Every row gives one point. The points of each table are mixes of a few directions, plus a little noise. How many directions does each table use, and how many do they share? Where both have some left over, give the other angles between the two spaces (their principal angles), to ten degrees, smallest first.

First (4 x 3):
-.02, .09, -.18
.03, -.13, .24
.06, -.43, .83
-.07, .47, -.90
Second (4 x 3):
.64, -.57, -.36
-.37, .55, -.30
.08, -.32, .53
-.34, .33, .14
Directions: first 1, second 2, shared 1

First, 7 rows:
.17, -.36, -.21, -.06, .03, -.22, -.46, -.35
-.08, -.32, -.16, -.24, -.35, -.10, -.17, .04
-.27, .27, .00, .42, -.18, -.43, -.05, -.26
-.06, .00, .02, -.36, .40, .35, .56, -.48
.42, .19, .30, -.24, .68, .81, .30, .47
.18, .16, .09, .37, -.04, -.12, .29, .39
-.38, .08, -.03, .11, -.54, -.29, -.47, .20
Second (7 x 8):
-.75, -.31, .26, -.07, -.22, .41, -.08, -.79
.33, -.32, .12, .13, .27, -.15, .11, .43
.09, -.26, .07, -.02, .20, -.14, -.03, .21
.00, .27, .10, .30, .31, -.24, .38, -.09
.34, -.47, .21, .24, -.18, .54, .17, .22
.07, .15, -.18, -.19, .07, -.28, -.17, .19
-.10, .94, -.57, -.40, -.41, -.12, -.35, -.18
Directions: first 5, second 4, shared 2; angles 70, 70

First (8 x 12):
-.30, -.80, -.01, .29, .23, -.39, -.34, -.50, .09, .08, .53, .01
.06, -.16, -.04, -.08, -.05, -.33, -.08, -.10, .03, .08, .33, -.01
.35, .19, -.19, -.05, -.11, -.11, .08, .10, -.01, .06, .41, .05
.13, .76, .01, -.03, -.06, .77, .34, .45, -.10, -.17, -.75, .03
-.33, -.14, .22, -.04, .06, .08, -.06, -.06, .00, -.06, -.47, -.07
.21, .51, -.22, .48, .20, .94, .27, .24, -.05, -.19, -.24, .17
-.08, -.48, -.01, -.04, .00, -.55, -.22, -.27, .05, .12, .49, -.03
-.04, .12, .21, -.55, -.27, -.39, .01, .14, -.03, .07, -.31, -.14
Second, 9 rows:
.26, .13, -.04, -.41, -.27, -.44, .04, .15, -.06, .12, .18, .00
.01, -.06, -.04, .00, -.02, .03, -.01, .02, -.08, -.03, -.02, .12
-.47, -.24, .10, .76, .52, .78, -.08, -.28, .14, -.19, -.38, -.07
-.45, -.50, -.09, .79, .51, .92, -.08, -.26, -.15, -.28, -.43, .40
.24, -.10, -.17, -.32, -.26, -.22, .04, .14, -.32, .02, .10, .42
.11, -.33, -.25, -.05, -.10, .12, .01, .07, -.45, -.08, -.05, .68
.13, .44, .20, -.31, -.14, -.48, .02, .05, .37, .16, .22, -.61
.15, .32, .13, -.32, -.17, -.41, .03, .08, .22, .14, .19, -.41
.06, .34, .18, -.17, -.05, -.31, .01, .00, .33, .12, .13, -.51
Directions: first 3, second 2, shared 1; angles 80
